Every row gives one point. The last column is the point's height on a tilted bowl or saddle (a function of degree 2), plus a little noise. Count its main directions that bend up, bend down and stay straight.

Points (16 x 4)
[[ 10  52  11 -39]
 [-13 -53  22 -35]
 [-39  47 -23 -54]
 [ 42   1 -19 -31]
 [  5  -6 -35 -20]
 [ 46   8  60 -59]
 [-20  60  23 -60]
 [  6 -27 -33 -27]
 [ 34 -12  19 -12]
 [-12  -5  16   3]
 [ -4 -22  32  -8]
 [ 24  35  37 -36]
 [ 40  37  29 -45]
 [ 10 -43  18 -19]
 [ 14 -37   6 -13]
 [ 14   4  -4   0]]
Directions: 0 up, 3 down, 0 straight

Points (18 x 4)
[[ 20 -27  -2   3]
 [-30  29 -17 -10]
 [  5 -12  60 -60]
 [ -7   9 -14  -1]
 [ 20 -43  31 -28]
 [  5 -44  42 -47]
 [ 27  -2 -11  -5]
 [-42  13   3  -8]
 [ -2  21  -9  -2]
 [ -6 -15   0   1]
 [  3  20  -6  -2]
 [  1 -26   1   0]
 [-11  26  -5   0]
 [ 20  24  31 -26]
 [ -5   6  20  -2]
 [  6  13 -26 -12]
 [ 34  22  27 -37]
 [  9 -10   7   2]]
Directions: 0 up, 2 down, 1 straight

Points (25 x 5)
[[-26   9 -22 -28  -3]
 [-45 -34 -17  16 -26]
 [ 35 -20  20 -23 -19]
 [  0  10  26   0   2]
 [-11  54 -50  18 -60]
 [  6   8  20   7   3]
 [-56 -11  -8 -22 -11]
 [ 25 -46  -8  24 -32]
 [ 10  -5 -18  36  -8]
 [  6 -14 -14  -9  -1]
 [-22  -8 -10 -44   5]
 [-18 -57  34  22 -36]
 [ -8 -19   9  32   1]
 [-29  36 -48  12 -42]
 [ -4   4 -15  13   0]
 [ 59  11 -17  -2 -44]
 [ -2  21 -10  13  -2]
 [-34 -13 -20  23 -13]
 [ 21  -8  33  16  -5]
 [  5 -16  12 -24   1]
 [-23  55 -14 -14 -37]
 [-13 -44  41  -4 -22]
 [-25 -22  39  -4  -8]
 [-20 -43 -27  60 -50]
 [ 11 -22 -10  -9  -3]]
Directions: 0 up, 3 down, 1 straight

Points (26 x 5)
[[ 12  -8  -4 -20 -10]
 [ 54  50   0 -19  49]
 [-22  -1  20  12 -22]
 [ 22   9   4   6  -3]
 [-26  15 -44  35  -8]
 [-20  18  25  -8 -12]
 [-22  -1  23  13 -21]
 [  5  22 -55 -19  16]
 [ -2 -33  -5  -3  -8]
 [ -3 -12  -9   4 -18]
 [-42 -18  20   4 -41]
 [-33  -8  28  25 -20]
 [  4 -11  32  -5 -23]
 [ 43  14 -18   9   9]
 [ -2  33  33  14  28]
 [ -9 -22  -4  27  -9]
 [-24  23  19 -32  -4]
 [-19 -36 -11  40   4]
 [ -3  47  -3  23  47]
 [ 29   6   7  11   1]
 [  0  28 -24  -8   6]
 [ 10  14  -1  17   0]
 [-26  60 -12   5  60]
 [-16  11 -35 -18  -5]
 [-34  -4   3 -15 -32]
 [ 16  26  -4  20  15]]
Directions: 2 up, 0 down, 2 straight

Points (43 x 7)
[[  7   1  -1   1 -41 -18 -21]
 [-10 -34  -4  18 -10  -5 -25]
 [ -2  -3   9 -33 -19  -1 -21]
 [  2  31   2  27 -21 -54 -53]
 [ -8  -6  15  20 -18  -4 -16]
 [ 33   5 -32  13  20 -39 -13]
 [ 20 -33  22 -41  13  13 -38]
 [  6  -3 -44  27  11  -8 -16]
 [ 25 -19  56 -20  12  23 -39]
 [-17 -37 -49 -46 -17  27 -42]
 [-17 -10 -17  -9  12 -52 -24]
 [  0  60 -15  20 -21 -46 -60]
 [-33  -2  10   1  28  20   1]
 [-10  27 -54 -33 -38  -4 -10]
 [-20  43  -6  -8  13  13 -23]
 [-31  15  19  -9 -35 -28 -36]
 [-27   2  49  -1  44  35  22]
 [-17  -3  34  20 -11  18  -5]
 [ -3  33  18  27  -5  38 -35]
 [-20  15 -32  25 -12  -2 -30]
 [-22  -9  10 -40   4   2 -31]
 [-11 -25  57   6  20 -14   7]
 [ 31 -10 -45  50 -29 -26 -49]
 [ -9  11 -35  18   3  26 -28]
 [-15 -20  22 -15  33  -1  -5]
 [ 29  -9  25  34  35 -22 -31]
 [-19   1 -40  -9   6 -14 -14]
 [  7  18  13   9  10  10 -15]
 [  4   4  22  42  28  -9  -7]
 [ 31 -22  41 -37  -2  32 -46]
 [  9  -7 -25 -24  12  22 -10]
 [  1  16 -11 -15   3 -14 -10]
 [-10 -21   2 -46 -22  25 -39]
 [ -6 -32   2 -19  35  22 -23]
 [-57 -12   1 -17  21   7 -22]
 [ 59 -33   8  21 -21  -7 -48]
 [ 40  44   0  12   7  20 -47]
 [-14 -12 -13 -25 -17 -37 -31]
 [ -2  -2  37  -6 -23 -25 -24]
 [-14  10  -9 -17   6 -33 -17]
 [-16  28  11  51 -36 -23 -52]
 [ 26 -21 -19  21   4   8 -22]
 [ 10  -5   4  56  26  -6 -27]]
Directions: 1 up, 4 down, 1 straight
